Rows are points. A path goes straight from each point to the next, and from the last back to the first. The post is the endless flat space through its rows: a point in 2 columns, a line in 3, a plane in 4, and so on, so that a path can go around it. How many times does the path go around the post? Going back the other way cancels.

Post, one row:
0.02, 0.04
Path:
-0.40, 0.13
-0.16, 0.48
0.13, 0.22
0.39, -0.01
0.16, -0.27
-0.52, -0.40
-0.27, 0.08
-0.01, 0.26
0.24, 0.25
0.10, 0.32
-0.47, 0.52
-0.49, -0.29
-0.06, -0.73
0.30, -0.31
-0.16, -0.24
Times around: 1

Post, 7 rows:
-0.43, 0.28, 0.19, -0.19, 1.83, -0.44, -0.32, 0.21
0.07, -0.31, 0.57, 0.16, -0.30, 0.20, -0.24, -0.40
0.13, -0.21, -0.17, 0.25, -0.39, -0.08, -0.42, -0.21
-0.22, -0.04, 0.30, 0.13, 0.29, -0.52, 0.24, 0.14
0.04, -0.20, 0.04, -0.02, -0.06, 0.11, 0.13, -0.67
0.17, -0.03, 0.03, -0.42, -0.56, -0.16, -0.38, -0.17
-0.29, -0.36, 0.18, -0.03, 0.01, 0.22, 0.10, 0.13
Path:
-0.23, 0.04, 0.37, 0.22, 0.23, 0.00, -0.32, 0.05
-0.32, 0.13, -0.08, 0.04, 0.24, -0.28, 0.25, -0.45
-0.46, -0.13, 0.13, -0.24, 0.02, -0.53, -0.36, -0.23
-0.05, -0.45, 0.35, 0.15, 0.26, -0.57, -0.31, -0.18
-0.16, -0.46, 0.11, 0.20, 0.21, -0.09, 0.10, 0.35
0.38, -0.43, 0.24, -0.36, -0.01, -0.41, -0.24, -0.03
0.00, -0.06, 0.46, 0.20, 0.58, -0.08, -0.18, 0.20
0.20, 0.21, 0.38, -0.07, -0.17, -0.04, -0.03, 0.09
-0.45, 0.19, 0.25, 0.69, 0.44, -0.09, -0.02, -0.02
-0.46, -0.01, 0.06, -0.34, 0.35, -0.10, -0.02, 0.15
-0.22, 0.00, 0.21, -0.83, 0.27, -0.36, 0.03, -0.15
-0.45, -0.32, -0.08, -0.30, 0.05, -0.34, -0.51, 0.44
-0.35, -0.21, 0.34, 0.30, 0.24, -0.31, -0.19, 0.00
-0.06, -0.43, 0.36, -0.24, 0.00, -0.23, -0.30, -0.23
0.11, -0.75, -0.23, 0.06, 0.31, -0.07, -0.30, -0.01
0.29, -0.05, 0.17, 0.15, 0.08, -0.31, -0.52, -0.15
0.33, 0.55, 0.17, -0.37, 0.31, -0.38, 0.05, -0.43
Times around: 2
